Rows are points. To make a cloud, some directions were put in groups of two or more. Within a group, all points are equally far from the middle, so they leave a hole (a ring in 2 directions, a hollow ball in 3). The other directions are filled evenly. Then the cloud was stretched, turned, moved and blurred a little. How many holes are there, and how many directions does each take, smallest first?
(in the rows, 128 means zero)

Cloud (20 x 3)
[[104 142  98]
 [122 171 113]
 [130 157 177]
 [153 163  89]
 [101 143 152]
 [122 131  80]
 [138 124  84]
 [ 92 101 165]
 [ 92 122 158]
 [110  80  78]
 [148 164  89]
 [149 126 168]
 [156 126 102]
 [ 85 122 149]
 [119 109  76]
 [ 95 136 103]
 [121 122 174]
 [152 152 182]
 [101  93  71]
 [143 156 183]]
Holes: 1 (2)

Cloud (19 x 3)
[[125  77 131]
 [113 156 113]
 [ 82  85  89]
 [148  76 104]
 [146 166 156]
 [ 95 149 145]
 [ 84  76 115]
 [ 84 116 148]
 [120 116 118]
 [195 171 118]
 [156 129  92]
 [111  93 117]
 [134 158 150]
 [150  72 130]
 [119 117 121]
 [ 69 102 100]
 [184 157 153]
 [169 124 101]
 [116 163 132]]
Holes: 0

Cloud (32 x 4)
[[168  88 128  93]
 [ 95 127 145  86]
 [106  88 149  78]
 [161  75 177 138]
 [173 101 139  91]
 [101 141 112 135]
 [146  74 102 136]
 [129 102 194 121]
 [ 93 138 152  94]
 [155 169 182 131]
 [143 117 192 123]
 [115 114 188 108]
 [125 115  86 118]
 [153 112 147  77]
 [149 103 123  78]
 [149 140 185 134]
 [122 104 148 159]
 [ 78 115 128 109]
 [140 120  89  94]
 [187 121 147 129]
 [167  99 176 106]
 [151  97 166 153]
 [101 179 108 110]
 [131 110 126  73]
 [172 100 162  96]
 [ 87 107 104 111]
 [146 155 102 143]
 [123 164 164  82]
 [178  96 125 105]
 [154 113 111 146]
 [167 154 174 139]
 [188 119 154 110]]
Holes: 1 (3)

Cloud (29 x 4)
[[141 156 146 208]
 [120 184 171 133]
 [ 82 104 124 114]
 [ 95 123  80 169]
 [ 86 112 120 192]
 [114  82 133 192]
 [101 174 153 167]
 [115  79 158 101]
 [179 101 119 112]
 [128  68 143 135]
 [103  83 130  99]
 [182 140 127  92]
 [102  84 153 169]
 [163 161 139 152]
 [126 170 131 109]
 [137 117 119 136]
 [158 120 139 153]
 [184 127 156  61]
 [139 162 156 114]
 [133 126 163 104]
 [ 96 110 142 154]
 [159 109 141 118]
 [145 166 112 118]
 [137  97 158 108]
 [ 78  95 127 109]
 [170 153 140 105]
 [121  79 124 105]
 [125 145 153 115]
 [102  51 152 155]]
Holes: 0
